Each row of a before or after table is a point. The points were changed in one or more steps. Then noise was added and the rows were shuffled. The steps act on columns, c1 being the first. Name the steps. A step turns or swaps two columns, mirrors them in a line or flattens them onto one, adds a multiple of one to another, or multiplies or shifts one. Angles are multiples of 10 degrees, from the lower column toward the higher: turns from -170 to 170, lines from 10 to 170 but not 90. Use the fewest steps. Two steps may share a column if one is a turn and the other turns, adds or multiplies; they go together, in the order done. Otherwise the lowest column goes first.
In the rows, 128 means zero.

Before (12 x 2)
[[105 136]
 [164 119]
 [123 133]
 [120 117]
 [191  94]
 [171 165]
 [110 125]
 [106  55]
 [ 74 119]
 [112  54]
 [ 91  99]
 [135 181]]
After (12 x 2)
[[128 135]
 [ 59  99]
 [118 153]
 [ 82 137]
 [ 60  92]
 [183 119]
 [143  57]
 [145  95]
 [112 127]
 [115 140]
 [ 87 163]
 [174 156]]
Steps: turn c1 and c2 by -50 degrees

Before (9 x 4)
[[110 105 166  95]
 [129 140 106 107]
 [122 201 124  72]
 [108  99 118  65]
 [ 67  95 120 200]
 [186 135 134 102]
 [134 180  75 106]
 [164 121  93 162]
 [118  93 169 102]]
After (9 x 4)
[[147  96  69  59]
 [184 119 117 145]
 [167 182 175 121]
 [136 142 160 127]
 [100 203 177 132]
 [130 136 146 187]
 [ 99 101 191 117]
 [ 76 106 138 127]
 [ 81  95 131 133]]
Steps: turn c3 and c4 by 120 degrees; turn c1 and c4 by 70 degrees

Before (9 x 8)
[[160 164 140 194 118 128 137  58]
 [147 180  87 184 127  89 125 122]
 [ 92 107 171  98 175  51 121 200]
 [145 162  97 110 138 104 111  70]
 [141  65 153 151 172 101  77 203]
 [151 179 112 131 108 158 144 111]
 [156 140 106 179 183 142 152 101]
 [ 68 101 148 144 180 127  80 167]
 [ 86  71 117 124 132 108 131 151]]
After (9 x 8)
[[ 91 171 171 100 176  51 132 200]
 [150 154 113 130 110 157 110 110]
 [ 85  54 118 125 133 110 124 149]
 [160 181 141 194 118 129 121  59]
 [147 119  87 184 127  87 130 122]
 [142 102 155 152 171 103 177 203]
 [ 68 130 148 144 180 127 175 166]
 [157 105 107 179 184 145 104 100]
 [145 115  98 110 139 106 143  70]]
Steps: add 1.5 times c3 to c2; multiply c7 by -1

Before (10 x 11)
[[ 79 135 136 107 145 104 148  96  92 154  95]
 [149  63 154  96 153 130  74 111  82 141 169]
 [137 181 130 105 148  77  71 123 142 117 103]
 [104 140  35 119 148 198  71 143 123 158 136]
 [145 103 159 114 131  98 179 134  39 157 106]
 [127 126 135 121 152 230  67 152 138  32 168]
 [ 93 166 145 139 148  88  92 148 154 148 176]
 [102 173 113 106 100 105 178 123 143 119 171]
 [130 181 144 163  60  88  65 118 149  86 148]
 [111 111 101 141 137  91  62 147 168 110 151]]
After (10 x 11)
[[156 174 119 106 100 107 146 124 142  79 173]
 [151 134  86 108 147 104 158  95  92 123  95]
 [118 182 135 106 149  75  91 123 142 173 103]
 [ 94 108 121 113 131 101 178 134  38  98 105]
 [136 165  89 138 146  88 127 149 155 169 177]
 [ 94  61 126  96 152 129 111 108  82 181 169]
 [115 180 118 163  60  87  61 119 149 161 149]
 [121 127 123 120 152 232  13 149 138 134 170]
 [214 140 167 118 148 200 126 143 125 192 136]
 [160 110 133 141 138  92  79 147 169 177 150]]
Steps: turn c1 and c3 by 130 degrees; turn c7 and c10 by -60 degrees

Before (8 x 14)
[[124 138  39 142 126 200 145 131 130 157 159 134 132  85]
 [125 139 131 140 159 124  69 103 156 173 179 125 159 106]
 [122  88 159 209 193 113  87  66  73 113 121  87  65 142]
 [ 86  69 123 161 133 115  97  76 104 100 112 138 121 137]
 [121 124  77  99 120 174 183 181 147 185 132 124 115  87]
 [123 144 123 125 158 105 104  75  86 162 183 141 124 146]
 [141 189 101  86 137 211 182 168 141 140 164 132 166  69]
 [150 137  57  84 140 178 132 177 110 148 126 145 129  50]]
After (8 x 14)
[[ 98 126 122 161 133 112 195  79 129 100 155 139  96 136]
 [112  77  76  97 120 179 107 184 135 187 109 123 130  88]
 [166 113 101  87 138 210  48 167 105 140  97 131 122  71]
 [152 185 134 140 161 122 149 105  96 171  76 127 112 106]
 [130 121  39 139 126 199 109 129 104 159 112 133 126  84]
 [ 67 143 159 207 190 113 184  67 105 111 177  90 152 141]
 [142 128  59  87 140 178 119 178 120 147 144 143 148  48]
 [122 157 126 125 159 104 126  77  59 164 135 140 125 147]]
Steps: mirror c1 and c13 in the line at 30 degrees; mirror c2 and c7 in the line at 150 degrees; mirror c9 and c11 in the line at 150 degrees

Before (10 x 20)
[[132  93 140 127 126  80 153 132 140  72 121 139  85  72 207 126 103 110
  154 150]
 [193 115  96 124 174 182 156 169 144 156  54 137  61 145 146 125 166  96
  122  85]
 [149 144 115 108 144 178 126 168 165 115 160 112 144 126 225 119 154  62
  101 145]
 [ 97 136  93 186 121  55 130  86 171 105 177 142 125 115  90  80 125 144
  160 131]
 [130 101 122 161 128  76 155 148 144 106 176 202 110 176 176 108 171 134
  175 152]
 [100 238 123 116 191 156 136 148 174 137  78 219 131 119 113  84 150 112
  141 106]
 [121 121 116  52 162 134 100  86 183 132  87 155 140 155 151  95 111  63
  140 158]
 [ 98 141  74  98  77  75 104 130 125  67 149 160 200  87 124 113 131 111
   43 147]
 [189 164 108 173 101 106  91 122 124 164  72 138  91 160 173 151 122 102
  128 148]
 [112  94 126 108  95 117 127 141 139 100 179 168 160 148 155 153  44 108
  154 133]]
After (10 x 20)
[[134  95 139 125 127  79 152 128 144  72 119 117  82  72 207 126 101 115
  153 151]
 [130  98 161 163 128  73 157 150 147 104 176 226 109 177 178 113 169 135
  173 155]
 [122 121 119  53 164 129 101  85 185 133  87 147 142 149 155  89 111  57
  134 157]
 [113  95 119 110  94 119 130 138 137 104 177 111 159 149 150 150  45 107
  156 132]
 [192 116 110 127 178 180 156 172 144 162  56 171  60 144 147 123 164  96
  123  85]
 [ 97 138 101 185 125  52 128  87 171 105 176 152 127 116  90  81 125 148
  156 129]
 [ 98 141  88 102  79  77 100 132 125  65 148 186 202  86 126 110 133 109
   41 151]
 [191 163 112 171 100 108  92 124 124 160  72 141  90 158 169 153 120  97
  125 149]
 [152 144 119 107 141 178 128 169 165 110 161 134 145 126 226 122 154  61
  105 144]
 [100 238 164 119 189 151 135 146 173 136  75 231 130 120 115  82 153 112
  137 108]]
Steps: add 0.7 times c17 to c12; turn c3 and c12 by -20 degrees

Before (14 x 48)
[[152 158 115 150 132 132 156 114 133 130 160 134 128 118 161 122 151 106
  135 204 129 104 118 133 107 152 122 100 128 140 130 197 149 108 138 165
  101 157 147 153 115 104 155 116 148 108  98 133]
 [158 148 149 180 138 143 130  96 158 146 150 140 149 112 104 113 110  98
  119 135 138 149 143 155 133 110 130 130 139 130 155 157 168 100 168 160
  163 152  77 136 139 108 142 130 173  87 151 121]
 [110 115  81  99 109 195 124 108 123 150 137  59 101 129  78 145 133 152
  112 165  42 157 132 127 113 131 159 195 113  76 196 107 106 143 102 160
  110  85 104  82 168 235  81 135 115  95 137  98]
 [ 94  93 132 106 145 139 179 190 153 190 103 122 135  55 123  99 114 141
  115 147  82 132  82 170 197  87 218 165 123 208 143  97 151 148  99 156
  100 178 124  85 130 152 133 163 101 102 198 122]
 [167 173 119 172 123  82  96 119 136 115 113 126 123 139  99 146 121  94
   91 161 156  94 130 161 129 170 135 106 166 107 138 131 148 119 181 136
  127 158 121 137 122 131 144 119 131  87 164 100]
 [151 144 131 207 109 109 149 132 125 131 164 149 117 127 170 108 105 105
  105 132 155  82 110 140 131 106 156 117 155 117 164 186 122 105 148 132
  122 141 147 103 148 106 127 125 149 126 100 105]
 [170 131  88 149 144 107 126 135 122 140 154 125 110 104 130 126 102 104
  126 154 160  75 151 130 115 128 113  94 120 141 143 198 134  93 224  94
   94 130 105 127 108  97 161 107 146 131 163 134]
 [115 107 177  92 133 157 145 160 177 166 121 120 143  57 142 114 117 142
  131 162 146 159 132 177 149  95 207 152 120 167  89  97 163 138 105 115
  109 118 127  96 127 159  84 177 115  86 163  99]
 [200 167 101 150 142 102 126 103 134 105 141 147 112  91 175 136 103  88
   68 141 135 145  99 118 118 109  97 124 137 115 119 180 135 130 178 143
   59 150 111 136 142 119 154  87 160 119 132 107]
 [102 153  75 106  99 170 136  84 141 170 108  81 114 157  92 140 118 108
  150 121  49 199 103 132 116  94 157 158 131 105 188  75 144 169  73 120
   90  90 142 103 134 249  81 112 120 139 112 152]
 [102 151 119 134 142 166 112 129 102 140 115  71 160 115  68 164 128  93
  167 135  89 183 127  91 100 111 180 179  93 112 146 116 153 162  90 177
  117 122  93  96 142 232  51 132 111 140 101  92]
 [175 117 113 154 101  83 147 134 136 123 136 141 136 131 144 103  91 132
  123 129 160 106 121 134  99 120 114 113 121  92 140 153 178  79 129 168
   79 151 123 138 125 105 169 104 155 121 139 106]
 [228 136 133 171  99 107 120 127  97 151 135 141 148 125 145 134 123 124
  100 161 137 135 113 153 106 119 136 151 133 136 124 175 155 105 162 137
  143 164 131 141 111  94 109 126 156 136 161 131]
 [162 143 142 142 103 104 157 109 146 154 139 152 131 145 127 104 125 108
   78 164 119  93 129  89 143 119 139 122 106 151 135 191 182  89 156 115
  114 149 142  84 130 106 140 103 131  94 133  97]]
After (14 x 48)
[[158 149 150 181 138 144 129  97 159 146 150 142 130 111 106 113 108  99
  119 134 124 148 143 156 133 109 130 132 140 130 157 157 167 100 168 159
  163 153  78 136 150 107 142 130 173  85 150 123]
 [166 173 117 173 122  82  96 120 137 115 113 125 129 139 100 145 120  94
   91 161 147  94 130 161 127 170 135 106 166 108 151 131 149 118 181 134
  128 159 121 138 122 133 143 120 131  88 165 100]
 [229 135 135 172  99 108 120 127  97 151 136 141 140 124 144 134 123 123
  100 160 138 135 113 152 106 119 136 150 133 135 130 175 155 105 163 136
  143 164 130 141 127  95 108 125 156 136 160 132]
 [169 130  89 148 145 106 126 135 123 140 153 125 127 102 129 126 102 102
  126 155 148  74 151 130 115 129 112  94 120 141 157 199 135  93 225  93
   93 130 105 126  98  97 161 107 145 131 164 134]
 [152 158 114 150 132 131 156 114 132 130 161 133 131 119 161 122 150 106
  134 203 128 104 118 133 107 152 121 100 127 140 129 196 150 108 140 164
   99 158 147 153 119 106 156 115 149 106  96 134]
 [101 152 119 134 142 166 113 129 103 139 114  71 135 114  69 164 127  92
  168 135  85 184 127  90 100 111 179 180  93 113 123 114 153 162  91 178
  116 122  93  96 160 230  50 132 111 140 102  93]
 [160 142 141 143 104 102 157 110 145 152 141 151 129 145 126 104 126 108
   78 165 117  93 129  88 143 118 139 120 106 151 128 191 182  90 157 114
  113 149 142  85 133 108 139 104 130  94 134  98]
 [152 142 131 207 109 109 148 132 124 131 163 150 119 126 169 109 105 105
  105 133 133  83 110 141 131 106 156 117 155 116 172 186 122 104 147 133
  122 140 147 103 137 105 127 125 150 126 100 105]
 [110 116  80 100 110 195 124 109 123 150 138  59 110 128  78 144 133 152
  113 165  19 156 131 127 115 131 159 195 113  76 143 108 105 142 104 161
  109  85 104  82 142 235  81 136 115  95 137  97]
 [200 167 101 150 142 103 127 102 134 105 142 148 119  90 174 135 102  87
   68 140 139 146  98 118 118 109  97 124 138 113 123 181 135 131 177 142
   58 149 111 136 131 118 152  87 159 119 132 106]
 [102 154  75 107 100 170 136  84 141 172 108  81 121 158  92 141 119 108
  150 120  31 199 103 131 117  93 157 158 131 105 141  75 144 169  73 120
   90  90 142 103 123 250  81 112 121 139 111 152]
 [116 108 177  94 132 155 145 160 177 165 121 121 131  57 143 114 117 142
  130 161 163 159 134 176 149  94 206 153 119 168 103  97 162 138 105 116
  109 119 127  98 137 159  85 175 115  85 163  99]
 [175 118 112 153 101  83 147 134 137 123 136 141 131 131 145 104  92 131
  123 129 149 105 122 133  99 120 114 112 121  92 154 153 177  78 129 169
   79 151 123 138 131 105 170 103 155 120 140 106]
 [ 93  92 131 106 144 138 180 190 152 189 102 123 131  54 123 100 114 141
  115 147  81 132  81 170 197  87 219 165 124 208 117  97 151 148  99 156
  101 178 123  85 134 152 134 164 100 102 197 122]]
Steps: turn c13 and c41 by 40 degrees; multiply c13 by 0.4; turn c21 and c31 by 30 degrees
